Each point is reached from the start by the listed moves, each made 0, 1 or 2 times, or once backwards (-1), plus a little noise. Is the number of moves made odd or even? Then give how often each move was made.

Moves:
(1): [ -8  -9  -1 -12]
(2): [-18  27  -7   0]
(3): [ 8 -7 43  0]
Start: [-1  3  1  5]
Points:
[-34  27  70 -18] => even (2, 2, 2)
[  8 -17  84  -8] => odd (1, 0, 2)
[-19  13  35  -6] => odd (1, 1, 1)
[-3 16 80  1] => odd (0, 1, 2)
[-35  14  -7 -17] => odd (2, 1, 0)

Moves:
(1): [ -8  -2  14 -10 -10 -11   0 -10  13   6  -2 -21]
(2): [ 13  -8   6   6 -12  -1  23   6   8  -7 -11  18]
(3): [  4   7  -2  21 -23   6 -18   3  -7  -5  -5   4]
(4): [  0  -4   3  26   2  -5  19   2   6  -7  -7 -22]
(5): [ 12  -2   8  13  12   2  -3 -11 -11  -6   8  18]
(6): [ 18  -3   0 -19  -5  -4  -1  -1  26   4   5 -15]
(7): [ -1 -26  23 -11   7  16  -7   8  -3   2  15  11]
(8): [  1   2 -16   5   7 -22   1  -9  -9  14 -22 -11]
(9): [  7  -4 -14  -1   6 -11   1   6   1 -20   9  -8]
(10): [ -1  19  -3 -10   3   2  -7  22  13 -17  -8  -3]
(11): [ -1   1 -29   0   1 -28  -9   8  19  -4  -5  -3]
Start: [ 21  17  -3   1  -4 -12 -14  -3   1  -2  10  -4]
Points:
[ 62  23 -10  67 -28 -74  -1   9  82 -35 -28 -26] => even (1, 1, 1, 2, 2, 1, 0, 0, -1, 1, 2)
[ 16 -24 -11  67  36 -41  38 -11  -2 -41  38 -15] => odd (0, 0, -1, 2, 1, -1, 0, -1, 1, -1, 1)
[ 89 -48 -38  -5 -37 -72 -72 -12  35  34  -4  27] => even (0, 1, 2, -1, 1, 2, 2, 2, 0, -1, 2)
[ 55   6 -44 -14  16 -64  31  71  95 -24 -50   9] => odd (-1, 2, -1, 1, 0, 1, 1, 1, -1, 2, 2)
